Rows are points. A path goes straight from each point to the next, and from the last back to the first. The post is the endless flat space through its rows: a point in 2 columns, a line in 3, a plane in 4, and so on, so that a path can go around it. Count how often the path circles the post. Going back the other way cancels.
In the rows, zero is written as 128.

Post (2 x 3):
[[144 156 165]
 [107 107 114]]
Path (6 x 3):
[[ 93 128 113]
 [135 126  85]
 [156 162 118]
 [157 101 121]
 [137 103 176]
 [130 156 197]]
Times around: 1

Post (5 x 6):
[[127 109 128 140 151 130]
 [122  98 106 143  69 114]
 [121 165 177 100 149 151]
 [117 142 183  89 138 111]
 [127 129 118 198 118 105]]
Path (5 x 6):
[[104 119 125 148  71 131]
 [115  89  70 207 118 121]
 [116 139 129 143 125 102]
 [139 154 163 113 169 116]
 [ 91 172 149 129 119 114]]
Times around: 0

Post (7 x 8):
[[129 119 165 165 105 137 120 125]
 [112 146 143 144 133 101 128 121]
 [116 115 144 148 143 102  88 156]
 [ 92  30 172  69  95 104 167 172]
 [129 100 141 130 121 124 115  88]
 [104 137 106 122  85 100  97 107]
 [127 103 116 147 118 146 134 149]]
Path (17 x 8):
[[125 116  78  89  99  80 114 107]
 [105 102 122 140 130  96 122 152]
 [ 66  98 161 100  71  93 142 105]
 [101  86 157 120 124 134 118 158]
 [122 146 114 103 120 108  96  76]
 [145  48 190 129 107  97 155 161]
 [106 120 125 140  86  87 132 108]
 [ 61 130 123 120 112  59 107  98]
 [113  96 145 194 133 108  89 157]
 [134  62 142 136 133 127 136 120]
 [ 96 100 170 156  97 116 115 100]
 [ 63 143 133 168 138 108  80 182]
 [106  92 138 154 122 165 127 137]
 [108 104 157 109 126 112 106 137]
 [117 163 136 135 123  99 111 146]
 [129 108 167  87 103  96 120 102]
 [127 117 157 113 135 119 146 157]]
Times around: 2

Post (10 x 11):
[[103  98 151 111 117 167  96 103 131 120 142]
 [172 134 144  87 160  99 167 120 185 100 137]
 [125 111 122 158 126  92  86  88 125 110 115]
 [162 139  97  57 153 167 175  71 142 135 135]
 [136  98 124 123 136  95  68 164 131  85 115]
 [138  86 144 131 144 130 116 129 115 119 151]
 [117 114 134 107 170  94 119 120 129  96 127]
 [100  92 128 124 105 161 171 100 123 140 136]
 [ 95 186  85 118  93 171 148 153  98 155 181]
 [116 177 112 106 125 194 120 130  74 137 118]]
Path (21 x 11):
[[130  91 146 133 104 159 121  55  92 116 143]
 [111 145 109  72 106 187 143 132 175 123 176]
 [105 109  79 124 153 102  72 145 112 122 155]
 [122 136 223 115 161 161 119 113 134 114 112]
 [167 169 102 138 146 145  94 148  97 130 128]
 [135 106  61 105 139 119  60 124 140  82 139]
 [126  82  81 152 132 134 124  93 100 134 121]
 [125 109 129 106 124 135  92  90 160 125 142]
 [135 101 132 121 153 151 158 134 122 144 159]
 [156 152  64  90 169 139 165 157 139 122 106]
 [150 105  85 148 129 121  91 120  79 165 139]
 [118 145 177 102 120 152  93  79 102 130 120]
 [ 90 150 153 129 157  92 133 146 116  95 164]
 [105  93  90 135 135 185 145 148  61 131 106]
 [113 151 114 145 128 149 110 117 137 137 104]
 [127 100 141 130 134 146 115  99  99 146 127]
 [129  81 133 115 168  84  94 100 110  95 141]
 [147 115  97  78 136 178 144 132 116 117 162]
 [127 129  94 106 153 153 182 140 122 137 119]
 [ 97  83 123  85 182 194 142  77  74 164 102]
 [123  99 134  99 143 136 166 102 109 144 141]]
Times around: 3
